Each point is reached from the start by the listed moves, each made once or not at all, plus a little noise. Say if it took an odd or an even number of moves. Then give how often each move was made.
(in the rows, 128 means zero)

Moves:
(1): [106  86 125]
(2): [167 105 123]
(3): [139 105 160]
Start: [130 127 117]
Points:
[142 104 148] => odd (0, 0, 1)
[181  79 145] => even (0, 1, 1)
[161  38 140] => odd (1, 1, 1)

Moves:
(1): [101  91 141 142 165 118 145 112  79 125 147]
(2): [101 127 166 112 113 112 114 150 144  69 154]
(3): [112 165 133 126  92  58 148 133 170 120 132]
(4): [129 124 135 193 124 139 183 139 112 126 128]
(5): [115 179 110 109 142 130 107 141 120 148 111]
(6): [133 120 120  61 125 125 176 130 117 131 123]
(7): [101 122 104 143 178 136 146 124 110 107 122]
(8): [135 151 167 107  76  99 111 117 169 134  81]
Start: [164 139 147 108 122 104 116 109 101 128 105]
Points:
[119 128 156  50 117  23 195  96  89 127 120] => odd (1, 0, 1, 0, 0, 1, 0, 0)
[150 172 155 177  85  43 191 127 131 126 108] => even (0, 0, 1, 1, 0, 0, 0, 0)
[ 84 222 148  83 137  29 117 142 139  59 107] => even (0, 1, 1, 0, 1, 0, 1, 0)

Moves:
(1): [147 151 141 113 117 153 147 149 156 108 126 120  91 122 132 117 140]
(2): [103 122  90 112 153 150 119 110 118 129 100 146  89 111 153 121 109]
(3): [ 89 156 153 162 158 124 122 164 106 117 151 127 150 127 147  92 148]
(4): [132 144 139 119 125 139  99 133 155 125 179  92 150 105 124 136  80]
(5): [143 136 116 141 129 141 121 125 129 125 128 149 130 149 147 111 118]
(6): [135 152 106 100 165 123 137  94 143 116 157 162 144 131 161 112 162]
(7): [122 128 127 130 117 137 162 117 136 141 114 119 134 115 144 124 101]
(8): [141 138 110 135 154 137 128  94 164 118 148 115 154 135  96 142 104]
(9): [169 146 115 145 125 108 123 136 119 105 113 139 143 113 107 121 156]
(10): [151 158 113  98 124 136 157 157 131 154 117 124 140 102 119 129 129]
(11): [101 147 156 108 119 148 112 128 142 151 118 130 149 110 109 110 140]
(12): [123  92 132 154 139 176 108 132 113 136 140 123 129 111 132 102 133]
(13): [133 124 131 132 126 145 149 153 135 118 116 141 131 130 147 143 116]
(14): [117 113  99 116 113 135 144 137 141 134 127 135 131 126 114 118 125]
Start: [117 104 151 116 154 128 100  96  97 141  98 137 125 138 129 155 123]
Points:
[117 160 119  95 179 179  76  47 164 143 102 111 176  58  96 141  45] => even (0, 1, 0, 1, 0, 0, 1, 1, 1, 0, 1, 0, 0, 0)
[103 163 179 142 170 189 116 160  74 176  83 132 204  48 119  63 161] => even (0, 0, 1, 0, 0, 0, 1, 0, 1, 1, 1, 1, 0, 0)
[ 91 138 127 157 193 153 136 136  72 113  53 171 134  95 188 117 112] => odd (0, 1, 1, 0, 0, 0, 1, 0, 1, 0, 0, 0, 1, 0)
[ 70 180  87 106 208 169 117  82 106 135  84 221 172  97 187  42 156] => even (0, 1, 1, 0, 1, 1, 1, 0, 1, 0, 1, 0, 0, 1)
[100 210  75  72 217 170 112 122 100 149  85 227 177  83 164  45 184] => even (0, 1, 1, 0, 1, 1, 0, 0, 1, 1, 1, 0, 0, 1)
[176 141 156 106 147 249 115 177 149 140 135 119 129  89 163 125  73] => even (1, 0, 0, 1, 1, 0, 0, 0, 0, 1, 0, 1, 1, 0)
[126 243 175 103 210 173 107  87 195  99 179 117 216  72 127  84 131] => even (1, 0, 1, 1, 0, 1, 1, 1, 1, 0, 1, 0, 0, 0)
[155 132  86  91 175 112 118  80 115 111 110 189 158 125 128 122 182] => odd (0, 0, 0, 0, 0, 1, 0, 0, 1, 0, 0, 0, 0, 1)

Moves:
(1): [122 112 119 121 128 147 130 137 107 123 132 119 114 127 146 133 103 151
 125 113 122 129 129 146]
(2): [137 134 124 127 118 131 126 150 132 131 122 131 131 126 128 125 131 136
 128 125 123 127 109 135]
(3): [122 122 148 134 124 135 144 140 154 118 131 128 135 109 147 129 130 123
 128 136 112 105 103 125]
(4): [118 121 126 157 116 128 108 130 153 120 123 119 138 127 132 153 140 108
 124 146 117 121 110 135]
(5): [129 134 116 109 113 145 140 131 130 127 133 141 140 125 129 122 133 133
 134 125 120 158 144 132]
(6): [138 136 132 141 142 139 119 123 134 140 124 142 133 115 132 125 131 142
 128 129 136 135 121 135]
(7): [134 126 129 123 122 136 117 133 141 132 138 131 129 120 131 122 127 120
 124 126 129 131 125 146]
(8): [117 127 126 136 128 129 121 125 139 125 129 103 123 135 141 133 130 139
 131 126 124 137 124 121]
(9): [134 120 123 134 140 139 123 139 128 135 142 126 115  96 148 132 151 129
 123 136 120 120 129 134]
(10): [138 122 117 131 128 132 131 120 123 116 130 113 132 115 127 124 129 140
 116 135 142 117 128 117]
(11): [143 130 124 137 126 132 125 115 131 134 145 131 114 144 127 127 124 135
 142 130 136 112 142 130]
(12): [124 116 128 122 121 122 123 143 130 117 132 133 125 141 127 138 125 126
 114 131 132 134 130 121]
(13): [156 141 126 115 133 129 137 132 133 129 125 123 133 119 132 138 126 110
 121 118 129 135 119 120]
(14): [129 129 131 121 128 126 119 137 122 124 125 126 129 125 124 135 130 131
 134 120 129 124 144 117]
(15): [131 121 123 122 117 125 117 126 111 150 123 125 132 119 140 133 119 121
 130 120 127 128 118 111]
(16): [141 124 130 141 128 115 129 124 129 123 118 142 125 115 140 121 130 117
 139 141 143 128 136 140]
(17): [131 123 125 122 121 112 126 118 136 132 126 139 133 125 124 139 139 117
 124 113 138 133 121 132]
(18): [124 120 118 141 143 136 145 146 158 124 119 135 131 132 139 112 143 125
 113 132 139 128 141 130]
(19): [125 139 125 129 130 127 131 127 120 126 133 127 128 114 128 131 121 128
 136 116 138 133 131 120]
(20): [128 122 126 114 127 131 121 132 126 127 140 131 136 150 120 124 127 108
 142 147 128 113 126 117]
(21): [128 130 141 140 126 130 136 124 126 137 126 111 125 119 134 148 140 136
 138 127 144 131 129 137]
(22): [134 121 122 138 144 124 124 122 129 146 131 114 128 115 102 133 120 127
 151 123 137 131 125 133]
(23): [133 111 137 129 125 131 117 126 121 117 140 138 122 130 128 119 151 122
 118 122 126 135 131 120]
(24): [131 127 125 131 127 130 121 133 132 136 148 128 140 127 150 129 121 122
 134 124 126 127 133 137]
Start: [145 132 129 128 143 124 117 125 140 124 121 131 124 135 142 120 136 138
 123 138 123 108 120 116]
Points:
[177  70 105 163 172 164 126 140 177 118 189 122 104  60 202 123 160 149
 125 111 148  68 124 134] => odd (1, 0, 1, 0, 0, 0, 0, 0, 1, 1, 1, 0, 0, 0, 0, 0, 1, 1, 1, 0, 0, 1, 1, 1)
[155 106 103 147 120 181  97 175 211 146 147 148 165 125 199 143 166 131
 131 135 133 136 100 188] => odd (1, 1, 0, 1, 1, 1, 1, 0, 0, 0, 0, 0, 0, 0, 0, 0, 1, 1, 0, 1, 1, 0, 0, 1)
[224  91 102 113 121 145  94 117 144 159 179 116 113  69 153 160 185 119
 124 112 166 137 128 111] => even (0, 0, 0, 0, 1, 0, 1, 0, 1, 1, 1, 1, 1, 0, 1, 0, 1, 0, 0, 0, 1, 1, 1, 0)
[164 101  82 140 145 175 131 162 196 116 152 125 138 118 168 120 129 175
 144 128 154 110 102 120] => even (1, 1, 1, 0, 1, 1, 0, 1, 0, 1, 1, 1, 0, 0, 0, 0, 1, 1, 1, 1, 0, 1, 0, 0)
[199  69 110 118 152 115  71 161 182 139 144 134 120  93 175 133 190  67
 122 130 158 122 125  96] => odd (0, 0, 0, 0, 0, 0, 1, 1, 1, 0, 0, 1, 1, 1, 1, 1, 1, 1, 0, 1, 0, 1, 1, 0)
[160  65 113 155 105 160 100 183 192 128 165 146 135  94 249 176 170 101
 148 162 135  79 133 139] => odd (1, 0, 1, 1, 1, 0, 0, 0, 1, 0, 1, 1, 0, 1, 1, 1, 1, 1, 0, 1, 1, 0, 0, 1)
[208 106 127 115 130 162 120 157 172 128 156 160 125  98 155 141 148 155
 132  93 122 137  85 138] => odd (1, 1, 1, 0, 1, 1, 0, 0, 0, 0, 1, 1, 1, 0, 0, 0, 1, 0, 0, 0, 0, 1, 1, 0)
[212 101 130 180 164 145 117 111 204 163 151  92 140  76 202 143 178 133
 134 107 173  98  91  99] => odd (0, 0, 1, 0, 0, 1, 0, 1, 0, 1, 1, 0, 1, 0, 1, 0, 1, 1, 0, 0, 1, 1, 1, 1)
[190  76 130 178 122 140  69 175 221 138 164 142 148 114 189 119 166  67
 166 168 130  57  99 128] => odd (0, 1, 1, 1, 0, 0, 1, 0, 0, 0, 1, 0, 0, 1, 1, 1, 0, 1, 0, 1, 0, 1, 1, 1)
[181 109  95 111 115 159  61 143 185 103 189 111 160  81 192 154 194  83
 122 129 123 130 120 102] => odd (0, 0, 0, 1, 1, 0, 1, 1, 1, 1, 0, 0, 1, 1, 0, 0, 1, 0, 1, 1, 0, 0, 1, 1)
[195 115  78 160 148 182  88 150 221 133 175 145 135  87 241 139 167 101
 139 144 149 130 127 176] => odd (1, 0, 0, 1, 1, 1, 1, 1, 1, 0, 1, 0, 1, 0, 0, 1, 1, 1, 1, 1, 0, 0, 0, 1)
[197 103  81 140 146 165 130 149 155 133 118 115 120  41 239 156 164 160
 106 109 182 163 126 123] => even (1, 0, 0, 0, 1, 1, 0, 1, 1, 1, 0, 1, 1, 0, 1, 1, 1, 1, 1, 0, 1, 0, 0, 0)
